Each row is a point. Each copy is the shape, with its points in the same order, turned, moved and blurred by noise. Some copies are also mirrored. Which?

Shape:
[[-14.5  -3.7 -25.4]
 [ 26.3 -20.4  33.0]
 [-21.6   0.6  -8.1]
 [ -3.4 -15.2  -7.5]
 [ 21.0 -24.3   4.2]
 [-23.0  -8.0 -32.9]
 [  6.1 -31.1  29.5]
 [-18.5   1.5  25.5]
 [ 27.4   3.6  15.7]]
Copy 1, 9 rows:
[[ 25.3   9.0  15.2]
 [-37.8  11.1 -19.4]
 [ 21.0  24.6   5.2]
 [  0.9  10.4  10.6]
 [-22.1  -0.7   1.4]
 [ 29.9  12.2  27.0]
 [-34.6  25.7  -2.8]
 [  1.8  41.4 -15.8]
 [-12.9  -1.0 -28.3]]
Copy 1 is: mirrored
Copy 2, 9 rows:
[[ -1.0 -18.4 -14.0]
 [ 30.5  27.8  32.8]
 [-11.3 -10.9  -1.2]
 [  6.6 -10.7   0.7]
 [ 31.2   0.5   9.4]
 [ -4.6 -34.3 -19.9]
 [ 15.8   3.6  38.7]
 [-13.1   8.8  23.4]
 [ 17.7  24.2   3.4]]
Copy 2 is: only turned
Copy 3:
[[-15.0  -4.3  14.7]
 [ 34.2 -11.6 -38.5]
 [ -7.9  11.0   5.7]
 [ -6.8 -10.2  -6.2]
 [ 12.9 -26.7 -22.3]
 [-28.0  -3.6  16.0]
 [ 15.3  -2.1 -44.1]
 [ 13.9  25.0 -16.1]
 [ 38.6 -14.5  -9.8]]
Copy 3 is: mirrored
Copy 4 (9 x 3):
[[-24.2   2.0  -1.2]
 [ 42.7  -9.9  24.3]
 [-13.2  18.7   0.6]
 [ -9.2  -0.2  12.8]
 [ 11.8 -21.5  22.1]
 [-34.7   8.6  -0.3]
 [ 25.5   4.8  35.9]
 [ 16.2  29.2   5.8]
 [ 30.4 -10.1  -1.6]]
Copy 4 is: only turned

Shape:
[[ 17.0  17.3   3.4  -8.4  18.0  -3.2]
 [ -4.6  -3.9 -25.4 -18.6 -18.3 -17.9]
 [  1.8 -24.9   2.7   0.3  21.6 -16.3]
 [ 30.2 -17.6 -21.8  22.2 -19.4 -10.6]
 [-19.6 -27.6  -0.8 -14.3  -3.1   1.5]
 [  8.0   0.0 -22.9  13.7 -22.8  36.0]
 [-24.0 -27.4  27.2   1.2 -17.6  35.9]
 [ 26.0  28.0  -3.2  14.6  10.7  29.0]
 [-13.8 -29.2 -27.4 -34.8  -0.9   9.6]
 [-24.1  32.1 -10.6  23.6  22.6  13.3]
 [ 25.5  -0.9 -31.5  10.5 -14.7 -12.0]]
Copy 1:
[[ -9.7 -16.2  -7.1 -13.3   1.5 -19.1]
 [ 12.7  -7.5  -4.1 -21.4 -10.2  34.9]
 [ 16.8  19.6  -8.4 -23.1   3.0 -12.7]
 [ 28.6   3.0  17.9   7.5 -31.2   3.8]
 [  6.7  20.6 -10.1 -11.5  17.2  21.0]
 [ -7.3   1.4  -0.4  37.9 -21.7  21.4]
 [-14.4  34.9  10.8  22.1  34.3  19.3]
 [-27.3 -15.6  -2.6  24.4 -18.1 -24.1]
 [ 17.8   6.2 -35.5  -4.8  11.5  36.3]
 [-49.6  14.9 -12.2  -7.6 -24.6  -7.3]
 [ 19.1 -12.8   6.0   0.8 -36.7  11.1]]
Copy 1 is: mirrored
Copy 2, 11 rows:
[[ -6.2  19.8 -10.6  15.0  -9.4  12.5]
 [-20.0   3.3  20.0 -24.1 -11.3  -8.1]
 [  1.7   9.8   5.2  15.9 -24.2 -29.3]
 [-20.5 -17.9  23.4   8.9 -48.1   6.8]
 [  6.3 -13.1  10.3  -4.0  -1.2 -29.5]
 [-20.2 -46.1  -1.0   2.4  -4.5  21.1]
 [ 29.2 -39.9  11.1  11.4  18.2 -15.7]
 [-15.3 -10.4 -22.7  27.1  -1.0  34.9]
 [ -3.5 -16.9  -7.9 -33.4  -8.7 -27.5]
 [-40.7  -0.9 -12.3  40.2  26.6  -4.8]
 [-31.2 -10.1  14.3   0.1 -34.5  13.4]]
Copy 2 is: only turned

Shape (15 x 9):
[[-18.0  29.8  31.1  -8.4   9.7 -22.7  11.8 -14.5  -7.9]
 [-35.6  21.9   5.4  10.0  -1.2  -3.9  18.7  -2.6 -35.3]
 [  6.0 -40.6 -32.5   0.6  -9.5   9.9  -7.3   1.7  -3.1]
 [ 23.3 -10.1 -12.7  -8.0   9.3   9.6  -9.5  -7.4   7.5]
 [-13.2  14.9  32.5  16.1   8.8   0.5  26.0   0.3 -10.4]
 [ 11.2 -23.4 -14.1  19.3  15.6  11.9 -22.8  35.4   4.9]
 [-38.8   6.2  31.1  24.5   9.0   0.7   1.7 -27.5  -3.2]
 [-30.5  26.2   5.8  25.4   7.2 -11.0  40.6 -16.1   9.3]
 [ -0.8 -38.0 -11.5 -12.7  40.1  13.6 -17.2  10.7   3.9]
 [ 29.9 -36.4 -22.3 -22.3   6.7  26.6  -2.0   7.8  17.5]
 [-34.5   8.6  25.9  19.9  26.0  -2.3  12.8  -1.8 -18.6]
 [-13.6  -3.0  28.5  26.6  -9.5   3.3  10.1  -5.3 -17.9]
 [-16.9 -12.1  -7.6   4.8  12.5  20.5 -50.1  26.6  14.2]
 [-20.3 -35.8   6.6   2.1   6.9 -15.9 -23.8  31.0  13.3]
 [  0.2 -16.6  -7.2 -22.9  -9.0  35.4  22.3   6.3  11.0]]
Copy 1 (15 x 9):
[[  3.4  -9.2  19.3   9.3 -24.4  -4.0  30.3 -25.4  23.7]
 [ 14.8   0.1   2.3 -30.2  -8.1   8.6  33.4 -20.5  16.5]
 [ 11.6  13.9  -8.1  -5.1  21.6   3.6 -22.7  28.9 -23.8]
 [-13.5   6.5  13.0  13.7   3.0  14.8 -17.7  19.7 -11.4]
 [  1.2   9.4   4.5 -11.7 -17.9   4.2   6.1 -39.5  22.0]
 [-22.8  -6.5 -13.2  -3.7  28.5   6.7 -26.3 -10.5 -32.8]
 [ 11.9  17.1  24.0 -21.4 -28.4 -13.9  16.7 -35.8  -6.8]
 [ 22.9   2.9  -2.7  -9.8 -48.8  21.0  13.3 -30.7   7.0]
 [-30.8  -7.8   0.3  -9.5   6.7 -19.2 -29.0  18.6 -19.2]
 [-25.0  22.3  -8.5  15.1  12.8   5.0 -39.4  39.6 -10.3]
 [ -2.2  -7.1  10.6 -32.0 -18.1  -8.1  10.9 -36.9   6.5]
 [ 17.0  21.3   7.7 -15.8   4.5  -2.7   2.5 -35.7   7.7]
 [-38.0   2.7  -4.3  -1.5  21.0 -11.7   9.7  -4.6 -53.0]
 [ -3.0 -10.9 -21.7   6.6  13.7 -34.9  -7.1 -11.6 -29.2]
 [-15.9  35.1 -20.2   0.7  -5.6   7.1  -8.3  21.7  10.8]]
Copy 1 is: mirrored
Copy 2:
[[-16.5 -17.7 -26.1   5.8  14.7 -15.8   5.5 -40.5  13.5]
 [-22.3  -9.4 -20.4  -4.0 -30.5 -14.7   7.8 -45.0  -5.0]
 [ -3.6  23.5  20.3  -3.3 -28.4  -6.3 -23.7  26.7  -2.0]
 [ -2.8  18.7  20.0  -8.9  10.2 -15.0  -1.3  13.9   6.4]
 [-32.0 -15.0   0.5  -9.0   2.8 -18.7 -11.7 -47.3   1.7]
 [-27.8  22.3  48.9  -2.0 -11.9  16.2  -4.5   6.7   5.2]
 [-20.0 -21.3   3.4  31.8  -4.7 -28.2  -7.2 -44.1 -13.0]
 [ -1.0  -8.7   0.5   1.2 -14.6 -31.5 -13.7 -65.6  18.7]
 [-23.9  48.7  21.5  14.2   9.1   3.9 -14.0   8.4  -9.5]
 [  1.8  35.8  28.8 -22.3  11.5  -3.0 -25.6  28.1  -4.2]
 [-39.5  -1.4  -2.3  14.2  -8.2 -15.8  -2.7 -53.0  -5.6]
 [-33.5 -26.2   8.0   0.9 -14.1 -21.2 -14.9 -26.0  -7.2]
 [ -8.7  13.8  41.6  23.8  -3.8  30.9   9.9   0.9 -18.1]
 [-25.7   7.5  18.6  28.6  -6.2  34.0 -26.2   0.2   9.3]
 [  9.2  16.6   9.9 -29.9   2.3  -1.7 -32.2  -5.8 -21.1]]
Copy 2 is: mirrored

Shape:
[[ -2.6  -1.4 -19.1 -25.2 -32.9 -13.8 -23.4  -0.6 -11.9  -2.2   0.7]
 [  0.5 -16.8  -2.0  24.9  -9.9  21.2 -11.8 -23.2  16.2 -13.3 -21.7]
 [  2.8 -17.9  -9.6  29.9  29.4 -12.9  25.4  -1.1   2.4 -24.5  12.3]
 [  0.7 -17.0  10.0   8.5 -30.9   7.7  12.3  -5.8 -28.4  17.7 -41.2]
 [ -8.3  -9.9  21.2  20.1  -0.6   3.6 -12.8 -23.9  18.3  17.6  17.0]
 [  5.3 -12.3 -21.7  13.3   2.6 -10.1   4.7  31.7 -11.9   5.6  18.3]
 [-10.6  15.9  18.6 -26.0  20.6  14.2  19.6  24.1  11.6   2.3 -34.0]
 [ 31.2  32.1   2.3  25.9 -26.5   8.6   4.5 -21.3   0.3   9.5  18.9]
 [ 22.8  20.7 -15.7  29.2 -10.7   3.1 -11.9   6.8 -23.2 -30.6   4.7]
 [ 28.5  29.8 -29.3 -28.9   6.7   4.4 -24.9  16.8  -0.8 -40.8 -34.3]
 [ 32.7  33.1  21.8   8.3   6.4 -29.1   6.5 -15.1 -23.9  16.8   6.4]
 [ 22.2 -15.9 -42.3  -2.6  16.9 -11.2  16.7 -19.1  -6.2  13.3   1.4]
 [ -0.8 -12.9   4.1 -12.8  12.7 -33.5   6.9  -3.0   3.0   2.2  17.6]
 [-10.8  14.4 -33.6 -17.1  -5.4   6.1   8.6 -29.8 -38.3  -9.5 -23.1]
 [ 34.6  30.3   7.6 -12.9  -8.1   7.0 -23.2  27.9  -5.8 -32.3 -10.5]
 [ 12.8 -14.7  21.3 -16.1   9.6  18.4  27.3  32.9 -39.1  -3.8  11.0]
 [ 32.9  34.0   3.9  -3.7  28.2  19.6 -36.6 -15.3  -7.4   4.6 -40.3]]
Copy 1 (17 x 11):
[[ 15.8  -7.1  30.6  -4.7 -33.5 -10.2  -6.7   1.3 -16.8 -15.1   9.1]
 [ 22.7   2.2 -10.1 -14.0  -1.8  22.5   3.5 -17.3  24.0  15.3   1.6]
 [-37.3  -8.7  -7.5   2.7  15.6   7.9   9.9 -20.5  23.6 -11.6 -25.7]
 [ 41.6   2.7 -10.0 -12.6 -23.5  -6.5 -18.1  11.5  28.8 -13.4 -34.2]
 [ 10.4  -6.6 -17.8  25.3 -10.5  17.4  19.4   5.9  -5.6  24.7  -8.5]
 [-24.9 -12.7  -1.4   8.1 -16.6   3.6   6.1   5.9   8.6 -41.4  -4.1]
 [  0.9 -32.6 -43.4 -12.0   0.2 -13.3 -49.5  -0.9 -10.9  -6.6  -4.0]
 [ -0.6   9.5 -17.3  -7.3 -16.8 -31.3  38.0  20.2  10.1  14.2   3.5]
 [ -8.0   9.9   3.8  -1.7  -8.4 -33.2  20.6 -21.2  26.0 -20.2  18.0]
 [-11.0  -1.2   8.2 -34.0 -16.3 -32.7 -42.8 -29.9   4.2  -9.1  46.8]
 [-21.1   8.2 -14.5  16.4 -34.6 -49.6   1.5  10.9   4.4  16.5 -22.0]
 [-35.1  27.2   8.9 -19.6 -11.0  15.9  -8.2  13.0   1.0  -8.1 -20.2]
 [-26.6 -21.9  13.2  16.5 -15.9   1.6  -7.7   2.6 -11.0   3.6 -23.7]
 [ 13.6  30.6  11.1 -30.9  -5.3 -23.8 -15.8 -16.8 -20.4 -18.4 -21.8]
 [ -4.2 -17.7  -2.0  -2.4 -12.8 -48.2 -19.2  -9.6  19.3  -6.2  45.5]
 [ -4.9 -15.2  -7.1  22.1  21.6 -29.3 -28.8  27.0  17.7 -37.0 -16.8]
 [  3.2  35.2 -32.7   0.8 -22.3 -25.6 -42.3 -16.0   8.5  21.6  27.6]]
Copy 1 is: mirrored
Copy 2 (17 x 11):
[[ 13.3  26.6 -15.8 -13.7   1.2  -2.8 -15.6  -3.4 -19.3  14.8 -13.8]
 [-13.4   8.1  -2.8  23.7 -15.9  41.3  -7.3 -13.6  20.3   4.2  -6.3]
 [-18.5 -34.6  -1.9  -3.9 -16.2  23.0 -12.5 -24.5 -11.9 -26.6  31.3]
 [ 12.3   4.9   7.0  48.2 -20.6  20.4 -22.6  15.6 -26.7  23.2  -3.2]
 [ 17.0   8.2   4.3  22.6  -5.4   1.8 -10.5 -17.3  37.1 -22.6  20.1]
 [ -2.6 -23.4   4.0  -4.4  -7.9 -16.4  -2.2 -29.0 -27.7   3.1   8.4]
 [  5.0 -33.1  20.7   6.8  36.1  22.0 -14.6  30.9   0.7  14.0  12.7]
 [-12.0  38.7   5.0  21.0 -13.1  -5.0  24.2   2.1  -5.4 -10.3  33.1]
 [-17.9   7.1 -12.0  -0.8  -7.7  16.8  29.8 -12.3 -36.3 -10.7   2.1]
 [-12.9   2.2   2.8 -46.1  14.3  42.5  19.6  17.5 -22.0  31.3 -13.4]
 [ 28.4  14.7   3.0   2.9 -14.8   4.8  13.5  25.3 -23.3 -17.4  48.5]
 [ -9.9 -12.8  -8.9 -18.5 -43.2  -4.2 -12.7  -2.2  -2.9  17.0  32.8]
 [ 20.9  -6.8   1.8 -19.5  -2.3   0.4 -30.1  -8.5  -2.9 -17.4  26.6]
 [-10.9   0.9 -51.4   1.1 -15.6  15.2 -13.1  28.7 -18.5  20.1   3.9]
 [ -6.0  12.7  20.4 -20.0  21.9  26.0  27.1  15.2 -29.2   0.8 -11.2]
 [ -3.3 -29.0  24.9  10.4  -1.7 -15.9 -17.3  29.6 -38.1 -22.6  -3.3]
 [ 21.0  -2.1   1.2  -6.3 -12.5  37.7  43.4  39.0  14.6  16.9   3.1]]
Copy 2 is: only turned
